Each row of a before or after table is a point. The points were changed in one or more steps. Then noise was added and the rows were shuffled. The steps act on how far a point lies along the listed directions, d1 being the first. Write out the steps. A step turns or swaps two directions, mirrors them in a line or flattens them onto one, adds a multiple of one to another, or multiplies one. Angles are multiples of 10 degrees, from the lower direction toward the higher: turns from -170 to 170, lines from 10 to 170 but not 90. Use the fewest steps. Two steps may share a direction if one is a turn and the other turns, adds or multiplies; they go together, in the order done. Otherwise the lowest direction goes first.
(in the rows, 128 means zero)

Directions:
(1): [ 95 118 175]
(2): [112 184 129]
(3): [ 82 116  94]
Before (10 x 3):
[[139 131 182]
 [ 82 116  99]
 [118  75  78]
 [101 144  90]
 [103 126  92]
 [162 149 171]
 [109 123 161]
 [112 122 134]
 [117 124 119]
 [126  91 152]]
After (10 x 3):
[[ 95 120 172]
 [183  17  76]
 [134 142  85]
 [128 188  88]
 [ 91 118 133]
 [128  35 133]
 [119 127  74]
 [114 154 187]
 [128 126 113]
 [115 122 117]]
Steps: turn d1 and d3 by 50 degrees; multiply d2 by 2.5

Directions:
(1): [130 148 132 166 146 100 111  52 163]
(2): [160 208 141 123 102 137 146 116  90]
(3): [123 152 189 165 159 140  91 173 140]
(4): [104 114 115 187  69 127  97 128  90]
(5): [ 90 125 154 160 135  99 206 134 119]
Before, 14 rows:
[[157 238 136 147 102 117 135  30 107]
 [165  96  99 127 145 116  82  29 174]
 [123 105 104 134  70 148 196  86  79]
 [147 117  78  96 153 107 137  15 194]
 [132 127 102 159 107 137 116 120 107]
 [ 98 117 138 162  67 137 125 152  79]
 [125 179 132 150 102 139 109  78 114]
 [ 97 121  76 133  98 110 155 104 106]
 [146 178  97 140 101 142 115 121 109]
 [108 103 122 157 103 109 126 112 116]
 [119 116 111 150 103 101 130 111  95]
 [145 169 108 128  56 156 149 147  56]
 [ 99 132 177 146 144 154 104 205 129]
 [145 122 135 113 149 126 117 107 159]]
After (14 x 9):
[[135  97 195 128 192 171 127 163 166]
 [122  97  89 130 150 136  93 138 158]
 [125  58 122  87 167 153 104 185 165]
 [154 127 115 117 160 147 109 128 150]
 [131 129  78  65  89 141 178 124  98]
 [151 153 150 103 157 128 121 120 145]
 [150 118 129  49 157 149 134 145 153]
 [114 149 153 127 185 132 111 162 154]
 [ 85  48 116 158 178 101  86  71 208]
 [107 171 185 239 131 116  73  90 157]
 [145 136 146 112 173 117 110 137 143]
 [126 133 136 162 106 123 121 105 119]
 [111  98 114 121 150 132  93  86 170]
 [154 159 165 201 123 127  61  64 136]]
Steps: turn d2 and d3 by -170 degrees; mirror d4 and d5 in the line at 110 degrees

Directions:
(1): [180 109 168  91 101  70 149  95 173 160 113 150 118 148]
(2): [ 68 127 109 131  94 154 112 127 160 177 119 192  80 124]
(3): [112 141 172 103 132 140 142 129 135  67  92 191 163  80]
(4): [174 106  98 142 169 160 108 128 120 167 106 181 187 156]
(5): [ 97 109  56  99  79  82 140 137 123 125 103 118 183 119]
Before, 14 rows:
[[124 127 209 101 111 114 144 100 193 142 110 171  63  91]
 [124 121 124 126 125 152 122 119 140 163 126 164 124 127]
 [122 108  98  89  80  50 138 145 161 119 123 122 145 111]
 [170 142 157 130 111  82 160 103 143 153 156  68  77 155]
 [108 127  90 141 154 120 120 129 132 144 149  61 100 151]
 [170 110 197 110 131 137 134  90 174 181 115 215  80 134]
 [140 131 125 140 149 147 106 100 144 195 110 164 106 166]
 [138 116  57 108 106  58 138 125 138 113 160   7 138 146]
 [135 112 102 132 118 111 125 118 184 166 114 173 130 141]
 [163 117 129 148 174 132 117 144  85 101 118 144 224 122]
 [156 114 115 154 185 152 115 149 111 127 169  93 152 171]
 [188 134 133 170 203 174 107 139  67 156 171  84 136 188]
 [148  90 118  99  79  47 149  90 144 175 109 145 173 163]
 [167 123 173 148 134 154 126 109 143 189 125 152  95 130]]
After (14 x 14):
[[ 13 146  80 101  63 117 141 157  98  94 123 119 133  93]
 [ 84 112  50 164 126 143  97 158  94 160 130 143 178 130]
 [ 44 122  91 115 104 133 131 159 136  95 136 139 140 112]
 [126 132 120  88  97  62 150 102 135 119  93 104 156 128]
 [123 174 176 133 139 128 163 131 107  53 141  82 119  93]
 [189 102 121  99 109  45 163 109 111 125 145  35 143 144]
 [103 162 168 132 192 203 115 137 141  37 120 177 143  72]
 [ 75 143 153 108 142 133 136 124 159  89 107 151 109  94]
 [138 122 130 114  82  78 159 121 119 128 124  63 139 105]
 [173 115 124 119 136  84 145 119 161 111 113 129 173 132]
 [189 126 163 140 194 147 111 149 132 102 136 160 158 121]
 [199 114 166 129 151  82 142 108 137 143 154  34  99 142]
 [176 120 161 135 174 118 141 113  84  84 116 133 229 134]
 [146 114 125 102 107 102 143 113 139 144 126 123 146 129]]
Steps: turn d1 and d2 by -90 degrees; turn d3 and d5 by -150 degrees; turn d4 and d5 by 70 degrees

Directions:
(1): [172 104 149 165 139 146 149 188 118 175 130 184 111 167  88 104  98 146
 175 163  99 136 171 170]
(2): [141 148 183 163 111 150 126 118  95 181 114 171 143 159 104 164 161 105
  43  68 138 127 123 119]
(3): [ 95 165 148 119 127  90 153  78 123 183 129 145 150 135 144  58 149  72
 161 154 133 111 183  81]
(4): [ 88  92 192  94 177 143 143 123  61 121  79 119 155  90 135  92 130 166
 152  85 133 162 130 157]
(5): [127 161 169 141 145 147 101 155 117 163 129  58  73 129 151 117 149 109
 154 113  50  72  87 130]
(6): [144  42 151 159 132 100 109 173 147 163 130 112 156  99 177 119 176  96
 105 179 144 162  96 113]
Before:
[[118 116 154 115 149  97 151 126 140 154 123 115 146 120 133  69 125 103
  213 189 124 150 164 136]
 [139  52 113 127 171 133 157 135 124  84 106 181 205 129  96 119 105 176
  124 130 207 209 155 181]
 [135  67 137 141 117 135 137 169 121 135 122 147 151 124 104 126 132 155
  140 153 104 164 143 148]
 [100 164 112 119  98 117 100  90 148  85 145  98 125 108 155 154 162 112
   79 105 149  89  98 102]
 [165 103  89 141 111 111 139 109 141 125 143 174 142 154 119 142 145 139
  113 187 178 144 149 108]
 [ 87 116 205 112 176 132 155 129  50 148 102  91 135  95 126  84 140 151
  158  89 100 118 129 149]
 [105 169 145 124 143 105 152  84  80 166 101 128 130 132 118  74 135 124
  180 130 110 125 166 127]
 [129 134 121 120 131 125 127 132 145 125 142 139 115 122 114 113  97 134
  195 176 141 124 165 129]
 [177 124 115 140 138 136 123 172 147 124 158  99  99 139 133 130 134 126
  147 158  61  94  99 150]]
After (9 x 24):
[[160  90 114 142 129 116 151 117 117 140 129 186 148 153 111 121 141 150
  136 185 173 153 168 124]
 [188 103 115 144 146 154 119 197 141 109 151  97  91 133 124 151 126 154
  140 149  56 104  81 173]
 [ 98 106 195 116 155 151 131 137  72 114  93 136 137 102 127 101 141 170
  143  89 124 132 131 169]
 [123 156 110 118 120 109 131 108 155 132 151 135 118 125 122 104 109 107
  191 188 147 112 175 106]
 [157  83  33 132 120 126 117 121 191  31 145 141 185 131 111 199 116 153
   55 133 219 182  97 147]
 [145  88  83 145  83 127 109 157 167 101 150 118 138 124 118 180 139 138
   92 155 116 144 107 124]
 [ 94 178 124 110 114  48 153  58 176 180 151 107 157 131 159  44 155  28
  207 220 139 116 186  61]
 [ 82 185 124 113 114  91 125  68 130 130 154  55 129 105 158 125 169  75
  100 111 121  70 107  67]
 [ 81 232 120 117 113  58 157  17 113 201 126 124 143 141 147  42 162  47
  175 160 125  89 196  50]]
Steps: mirror d1 and d4 in the line at 140 degrees; multiply d3 by 2.5

Directions:
(1): [115 101 163  51 132 169 116  95 132 199 104 174 144 153 106 129 115  43
 104 145 119 139 203 187 149 117 175  93 109 204 174 102 148 167 106 131
 141  90 131 133 143 133  85 144 165 142 146 161 111 166 123 107 174  84
 141 109 151 147 125 108 148 100  74 158]
(2): [137  89 129  84 148 108 132 146 130 170  76 190 162 140 174 161 151 177
 148  97 128  98 146  79 134 116 117 124 117 115 136 119  43 114 152 117
 168  79 103  67 187 127  80 111  92 122 182 117 183 153 130 136 121 137
  99 139 144 152 210 103 165 174 185 150]
(3): [193 204 139 122 138  90 118 118  92 125 173 136 105 174 109 111 124 162
  80 117  91 139 145 109 113 139 154 203 137 174 145 117 120 117 148  85
 135  95 102  81  86 157  99 100 200 138 112 175 148  97 180  85  79 111
  25 102 116 120 132 112 130 131 105 117]
(4): [129 139  73 110 104  98  85 132  75 178  94 158 170 161  90 112  71 148
 159  90  93 147 153 129 146 109 122 114 119  73 129  89  91 134 174 175
 187 188 140  89 140  97 124 110 150 144 129 108  36 105 171 146 114 165
 149 116 119 135  76 154 151 101  99  59]
Before, 13 rows:
[[131 146 128 103 124 132 102 126 110 141 128 140 128 152 108 122 117 104
  119 140 111 142 172 162 146 132 142 120 136 149 145 113 137 158 134 138
  147 135 132 123 117 127 112 126 155 136 122 140  90 127 139 114 131 116
  136 115 124 134 126 120 142  99  91 119]
 [149 157 116 146 133  94 143 156 142  79 138 123 117 126 146 131 127 170
  141 115 132 122 105  98 111 121 110 168 143 120 124 143 114 123 165  94
  116 124 102 110 113 137 128 109 123 107 121 117 156 110 135 136  77 141
   84 141 121 121 148 116 128 145 148 120]
 [118  76 106 120 136 112 133 166 126 149  77 163 170 102 176 178 130 161
  185 111 126  97 107  82 139 108  86  90 115  38 101 118  51 120 156 171
  163 138 117 105 191 105 122 123  48 114 178  77 143 148 100 191 121 161
  177 178 134 142 189 133 128 164 197 108]
 [141 149 116 144 116 120 120 134 112 115 150 110 104 128 103 105 123 141
  126 134 122 145 113 115 119 141 121 150 134 122 124 129 152 123 131 131
  126 162 127 126 101 145 148 109 148 142 111 134 123 102 140  99 112 140
   99 112 116 125  86 135 126 100 128 103]
 [152  85 158 108 145 104 153 132 147 161  96 175 137 123 176 169 169 186
  128 110 141  86 137  89 121 126 109 155 129 132 139 126  50  98 145  97
  138  44 102  67 184 141  75 117  87 116 179 145 207 156 144 110 124 123
   65 136 149 142 228 101 148 187 181 176]
 [129 115 146 103 123 137 118 117 137 160 109 142 131 137 122 146 134 110
  129 126 124 138 141 142 135 118 144 107 116 155 143 125 150 154 107 137
  121 127 123 117 135 132 100 128 140 123 132 139 104 140 129 131 138 126
  145 128 122 136 117 134 126 118 117 126]
 [ 93  82 115 110 110 152 132 139 155 139  86 137 153 107 134 158 132 100
  159 123 140 134 127 109 132 119 126  82 132  89 132 136 123 128 115 156
  148 134 123 150 178 107 118 151  76 122 156  93 114 154 132 163 171 129
  177 144 149 143 163 123 143 126 145 130]
 [133  89 150  72 134 150 113 113 155 165  89 184 129 137 147 135 149  95
  135 138 142 134 195 145 138 129 154 112 125 179 159 118 120 146 128 119
  136  77 117 119 148 137  88 153 135 132 162 142 156 165 112 111 161  99
  142 128 152 149 169 113 148 140 133 167]
 [ 94  85  97 113 139 102 119 142 120 144  97 137 165 131 160 148 127 148
  161  93 136 107 126  96 136 123 114  92 116  77 120 125  64 119 148 145
  161 143 150 111 160  86 134 112  86 128 151  81 125 144 123 147 140 155
  174 140 139 148 141 136 137 142 173 104]
 [114 113 131 125 106 122 128 115 126 132 102 122 140 110 118 131 117 123
  150 132 121 114 125 113 144 115 122 103 129 100 112 116 122 134 158 152
  139 147 134 132 161 122 144 130 106 130 129 109 114 124 134 146 141 139
  142 133 147 130 115 138 131 130 117 111]
 [124  84 116 137 116 116 124 159 147 132  71 156 141 104 151 142 134 172
  170 102 115 112 113  93 130 133  97 105 125  66 113 132  73 107 165 142
  147 133 127 115 164 109 127 130  76 129 162  91 151 136 135 176 128 160
  151 156 123 140 122 118 143 165 160 118]
 [116 107 143 106 144 169 137 111 145 130 135 124 129 117 110 132 138  81
  121 156 133 146 153 169 117 133 133 112 122 168 144 133 181 129  98 133
  115 115 133 171 111 138 121 153 138 112 108 152 122 140 112 124 158 108
  144 133 139 116 121 127 119 108  98 148]
 [184 200 111 134 155  65 128 148  95 115 177 136 120 164 129 108 122 196
  115 104 104 126 123  66 106 150 129 204 144 140 123 134  94  98 171  95
  156  98 102  68  90 146 117  98 168 126 105 142 159  79 182 103  63 135
   44 103 108 117 151 120 109 143 148 106]]
After (13 x 64):
[[134 175  99 207 111 116 129 146 113  61 185  55 103  88 111 121 100 126
  142 153 118 138  63 130 118 135  98 136 141  58  84 138 173 123 133 166
   96 203 141 177  81 118 198 136 114 120  89 103  79  92 117 168  97 150
  175 156 102  98  75 171  68 104 121  66]
 [111  74 120  84 147 146 128 130 137 161  86 162 164 120 138 153 139 124
  155 124 131 126 156 133 127 119 112  96 113 122 143 123 114 120 129 150
  155 116 127 127 160 122 103 137  98 107 143 125 128 147 116 148 153 137
  150 145 147 131 158 127 146 136 140 140]
 [177 203 137 102 151  98 120 119  96 141 190 140 113 178  96  95 107 125
   86 130  98 145 165 124 116 152 166 188 135 200 152 123 138 129 146  97
  147  87 112  93  73 152 107 114 211 137  93 174 132  90 178  83  93  98
   55  84 119 116 118 115 106 109  93 120]
 [122 125 146 151 114 126 146 115 143  99 129  95 114  95 127 131 136 122
  133 147 133 113 103 112 131 128 121 120 138 116 106 136 146 128 145 132
  110 135 132 151 141 136 155 136 102 123 115 119 142 121 122 138 135 131
  125 135 145 120 125 135 115 140 125 129]
 [105 143 109 174 129 113 133 129 128  69 173  56 108 113 130 119 129 118
  127 131 142 127  88 127 116 146 121 122 135 104 106 149 150 116 117 128
  101 169 161 170  87 103 183 126 117 125  90 102 115 115 117 127 132 141
  168 133 118 119  82 151  89 114 137  98]
 [ 99 117 102 159 100 142 134 140 153  89 123  91 130  94 119 140 125 111
  158 130 142 145  91 109 120 130 118 104 147  70 113 150 155 119 117 156
  124 168 132 176 139 111 154 152  83 121 122  88  97 127 138 163 153 140
  180 145 130 123 126 143 116 114 139 108]
 [114 117 152 107 135 155 127 128 145 128 123 136 123 127 137 140 149  92
  121 156 134 127 158 157 141 140 136 106 134 159 142 132 142 156 113 123
  123 110 129 145 132 133 112 141 121 125 131 135 136 148 106 118 149 101
  146 129 136 137 162 111 139 120 119 156]
 [147 125 143 116 133 126 134 132 130 129 135 141 108 129 134 125 152 143
  116 134 131 125 126 101 117 141 131 153 129 153 136 131 126 121 125 107
  126 107 109 108 127 156 117 107 135 137 138 145 177 128 126  89 122 121
   73 114 131 137 141 108 142 128 154 144]
 [107  98 111 101 103 152  91 114 138 155  89 154 139 127 109 112 106  82
  163 138 141 156 178 172 145 124 139  87 125 127 142 108 150 156 136 165
  140 156 151 149 133 108 132 161 131 138 134 114  67 145 115 136 169 129
  204 126 138 139  92 153 134 101 100 117]
 [137 161  98 150  84 107  98 103  83 155 138 112 133 144  54  97  63 117
  130 122 100 161 145 181 134 124 125 139 136  99 134  92 152 133 157 171
  140 189 157 124 103 107 146 125 175 148  92 144   9  96 189 115 126 146
  143 101 115 113  33 170 117  77  47  63]
 [136 148 118 189 103 123 126 146 142  75 142  89  95  97 108 107 119 147
  136 132 111 141  86 126 113 152 106 136 144  85 102 146 155 109 142 134
  101 168 142 165  91 122 174 138 122 137 103 113 120  99 143 155 115 147
  146 144 102 110  50 140 102 129 110  96]
 [158 180 113 131 126  93 127 141 121 101 144 129 121 151 114 117 102 151
  130 116 113 139 131 121 116 118 131 172 141 138 139 126 125 138 172 103
  131 135 105 105  99 135 121 105 164 118 111 133 120 101 155 123  77 134
   79 125 119 118 114 118 133 120 105 101]
 [120 102 146 114 124 144 126 121 150 149 106 133 132 122 133 150 142 112
  137 130 135 134 128 140 133 117 136  98 117 144 137 132 153 153 102 140
  113 131 125 129 140 129 108 133 123 117 134 127 113 144 116 138 142 132
  161 134 122 135 121 136 122 123 130 132]]
Steps: turn d1 and d3 by -40 degrees; turn d2 and d4 by 150 degrees
